Each row is a point. The window is the flat piece filled in between its corners: a triangle in 3 columns, a solid with four corners in 4, and so on. A path goes straight from each point to the next, and from the last back to the first. After which points does the path pass through the window?
In the rows, 128 means zero.

Window:
[[124  88  73 156]
 [197 141 159 113]
 [135 145 190 144]
 [101 134  37  81]]
Path:
(1): [144 178  58 126]
(2): [175 173  88 133]
(3): [121 118 127  96]
(4): [105 105 104 102]
(5): [124 134 110 171]
(6): [154 171 114 192]
(7): [124 107 156  82]
(8): [126 118  93  47]
(9): [113 188 104 166]
(10): [145 190 127 133]
(11): [155  81 161 111]
(12): [123  85 124  68]
Through the window after points: 2, 6, 10, 12

Window, 6 rows:
[[201 145  35 145 150 144]
 [133 104 150 129 122 118]
 [108 125 135  97 140 159]
 [210  88 221  35 102 159]
 [ 78 136 135  72 134  95]
 [144 170 123 125 129 132]]
Path:
(1): [164 119 225  69 163 143]
(2): [206 101 130  65  61 153]
(3): [ 80 161  84 114  81 141]
(4): [151 120 124 124 167 123]
(5): [157 152 185 101 190 139]
(6): [ 99 138 109  89  99 107]
(7): [114 108 172  79  62 166]
(8): [161 119 148  89 169 141]
(9): [149 115 138 105 155 149]
(10): [134 137 146  93 105 162]
(11): [127 116 139  72  73 134]
(12): [131 127 157  78 150 116]
Through the window after points: 1, 5, 7, 11

Window, 8 rows:
[[100 137 222 122 117  95 123 140]
 [127 111  93  97 202 118 146  99]
 [ 98 113 180 192  56 138 111 133]
 [120 183  98 114 114  33 129 133]
 [229 127 151 202 157 147  81 143]
 [176  64  69 113 120 115 168 121]
 [ 87 133  82  38 133  63 111 134]
 [108 127 162 104  73 164 154 110]]
Path:
(1): [106 145 141 125 131 164 170 159]
(2): [137  94 109  84 143  95 117  61]
(3): [141 104 138  60 134  47 108  53]
(4): [ 98 162 122 138 149 120 134 167]
(5): [ 91 144  95 112  96 163 189 165]
(6): [152 100 146 116 102 128 131 100]
(7): [126 109 137 127 104  71 115 108]
(8): [140 122 125 140 177 178 147 199]
(9): [ 67 174 106  96 117 107 128 213]
(10): [148 126 160 113 123  49 120  72]
(11): [168  89 161 114 148 111 103  46]
(12): [141  96  53 110 143 117 178 157]
(13): [104 151  89 109 143  91 139 172]
(14): [142 133 158 118  76  64  99  73]
(15): [152 128 183 151 115 113 118  71]
(16): [ 94 104 159  95 119 155 146 191]
Through the window after points: 1, 5, 9, 11, 13

Window (9 x 9):
[[131  84 143 153 187  58 114 111  83]
 [126 110  92 122 106 138 166 120  95]
 [190 125 153 117 191 169  80 177 133]
 [209 155 122 107 153 184  15  96 200]
 [141 160 112 156 158 153  93 157 183]
 [124 115  84  69 100  93 155 159 139]
 [117 123 136  92  29 101 133 171  87]
 [176  72 152 162 170 132 115 140 171]
 [136 136 205  95 107  78 194 147  81]]
Path:
(1): [ 99 115 128  85  91 123 123 138 109]
(2): [129  99 150 130 159 129  90 109 111]
(3): [173 114 126 138 168  86 104 128 132]
(4): [181 116 131 148 140 117 117 149 160]
(5): [ 96  16 154 102 183 148 137 127 142]
(6): [ 81 116  99  92 113 133 133 149 137]
(7): [227 109 117 141 125  87 167 118  86]
(8): [180 159 115 138  81  40 119 183  83]
(9): [ 95  73 173  97 162 142 165  98 143]
(10): [ 93 103 166 111 164 131 169 120 106]
(11): [178 124 136 126  89  68 124 154 126]
(12): [203 123  95 134  74  80 173 190 123]
Through the window after points: 2, 4, 6, 12

Window (12 x 12):
[[220 139  85 105  81 180  63 153  45 109 193 114]
 [233 104 113 142 123 177  89 166 149 127 170 115]
 [159 109  99  95 152 115 202 133 137 170 145 195]
 [130 119 169 107 127 123 146 121 137 234 158 172]
 [210 110  50 136  62 224  92 114  86 155 144  75]
 [ 94 177 123 107 193 158  99 102 130 111  91 144]
 [ 98 124 204 114 169 138 147  67 110  61  68 156]
 [ 88  78 135 157 196 117 164 122 111 168 167 166]
 [189 153 115 142 111 196 104 198  58 103  98  70]
 [ 76 129 154 134 175  46 112  75 123 106  36 159]
 [ 88 114 132 115 109 114 165 149 166 128 172 149]
 [112 157 151 196 136 138 150 133 128 106 123 212]]
Path:
(1): [ 57 124 111 120 132 134  96 151 111 143  88 198]
(2): [157 129 141 137 155 128 157 102 129 125 114 120]
(3): [126 139 143 146 132 131 165 107 132 130 140 152]
(4): [113 117 137 151 158 150  71 192 114 162 124 222]
(5): [122 109 146 125 129 144 108 147 131 148 124 186]
(6): [143 161 134 143 140 102 174  88 107 154 146 126]
(7): [151 143 143 114 146 126 149  95 113 131 136 131]
(8): [101  74 127 121 140 151  91 141 105 113  94 155]
(9): [ 37  61 110 128 160 167 128 163 126 168 121 190]
(10): [135 110 138 149 176 114 154 113 112 147 160 147]
(11): [177 184 126 140 114 172 136 143 115 134 151  83]
(12): [185  25  89 112 120 152  52 137  77 101 148 215]
(13): [164  57  89 146 105 167 106 151 106 158 107 226]
(14): [121 167 152 118 165 117 152  99 126 119 162 114]
(15): [114 179 138 158 187 103 139  43 118  95 132  95]
(16): [128  75 145 103 117 140 119 187 110 181  98 196]
Through the window after points: 3, 5, 9, 11, 15

Window (14 x 14):
[[142 138 126 119  88  73 186 154 169  56 121  98 150 152]
 [196 160 150  96 152  63 141 107 122 137 134  86 107 148]
 [162 104 168  87 173 104 119 169 129 176 128  80 111  76]
 [139 177 177 100  87 111 158 149 128 134 132  58 120 113]
 [133 108 161 123  35  99 119  75 150 164 141 160  88 166]
 [126 126 145 132 132 124 140  93 100 120 178  99 149 142]
 [179  84 148 112  80 128 217 147 111  67 131  85  74 133]
 [129 128 108 168 104 155 170 131 115 172 123 118 123 169]
 [150 126  93  47 123 225 129  25 146 172 147 195 183 146]
 [201 147  65 174  91  77 209  34 129  52 123  99 170 100]
 [176 116 193 161  89 218 139 159 127 160 173 188  63 135]
 [150 153 105  96  95  94 105 150 131 111 149  59 115 133]
 [139 138 151 116 182 155 116  80 103 143 105 141  68  96]
 [ 98 132  56 120 152  63 228 167  19 136 145 149 120 100]]
Path:
(1): [191 140 139 120 104 122 130 133 105 159 107 134 136 135]
(2): [141 113 164 117 142 130 174 129 132 127 158  99  81 112]
(3): [146 124 131 108 218 111 199 189 166 137 182 110  36 113]
(4): [168 118 155  92  68 149  82  69  94 170  97 121 192 113]
(5): [125 140 176 156 117 139 147  87  58 128  95 138 154 182]
(6): [175 135  88 110 128 109 163 125 165 140 158  91  84  92]
(7): [146 130 123 118 161 109 171 134 134 122 199  74  55 106]
(8): [171 146 161 142  76  98 125 112  93 129  36 130 162 150]
(9): [164 149 139 142  66 111 160 115 116  93  64 107 183 122]
(10): [150 121  83 115 153  82 189  99 163  90 216 105  74 138]
(11): [133 159 138 130 118 106 185 141 155 145 154 100  91 124]
(12): [192  86 149 115 109 100 105 125  33  95 103 112 114 122]
(13): [194 108 169 133 116 140 163 134  52  97 112  80 156 105]
(14): [109 160  81 115 129 115 159 122 169 161 165 148  81 147]
(15): [140 141 124 127 130 137 169 118 155 159 182  83 104 140]
(16): [174 100 172 136  74 138 121 171  78 105  71 186 118 123]
Through the window after points: 3, 5, 9, 15

Window (14 x 14):
[[ 39 106 190  94 110 100  97 136  83 174 120 100  52  92]
 [185 106  68  77  94 108  69  74 103 156 132 103 127 150]
 [160 180 162  77 172 125 147 108 116 174 140 106 115  96]
 [ 88 140 173  98 116  93 142  78  83 150 148 184 170 149]
 [156  91  55 105 197 145 174 111 124 147 135 152 192  85]
 [108 105 189 135  97 159 163 147  55 110 148 128  67  99]
 [134 102  86  76  56 152 126  80 119 104  83  92 190 129]
 [ 81 135 147 100 137 143  72 219 114 176  52 113 187 161]
 [122 128 125 118 166 103 148 135 136 101  82 143 148 121]
 [169 141 115  47 124 118  85  82 168 142 115 180 143  61]
 [151 118  95 223  93 121 105 110 116 175 102 114 134  65]
 [ 61 184 152 109 191 149  94 132 121  91 118 158 218 144]
 [ 75  85  97 180  42  91 140 157 126 112 195  95 165 145]
 [ 50 203 119 200  92 176 160 150  63 165 100 146 104 168]]
Path:
(1): [ 92  89 187 176 172 140 111  96 159 145  99 151 115 140]
(2): [137 168  83  78  57 101 150 149  49 165 139 106 139  88]
(3): [101 131 114  79 109 118 123 150  75 124 142 127 144 103]
(4): [114 107 185 170 120 141 110 112 152 172  77 128 120 153]
(5): [ 85 111 150  95 119 145 127  80 125 163 155 168 127 144]
(6): [140 162 134 114 106  36  99 154  35 125  79  80 158  95]
(7): [ 78 102 108  80 119 101 104 175  82 142 118 121 157  99]
(8): [129 149 183 154 139 174 142 105 128 159 102 138 123 154]
(9): [126  92 180 123 115 149 115 121 150 138 125  98 154 147]
(10): [145 137  63  90  98 100 100  98  71 143 136 141 116 113]
(11): [ 99 122 109 125 131 103 128 149  80 130  95 139 155  88]
(12): [108 149 171  95 100 189  79 132 191 162 163  81 176 239]
Through the window after points: 3, 5, 7, 9, 11
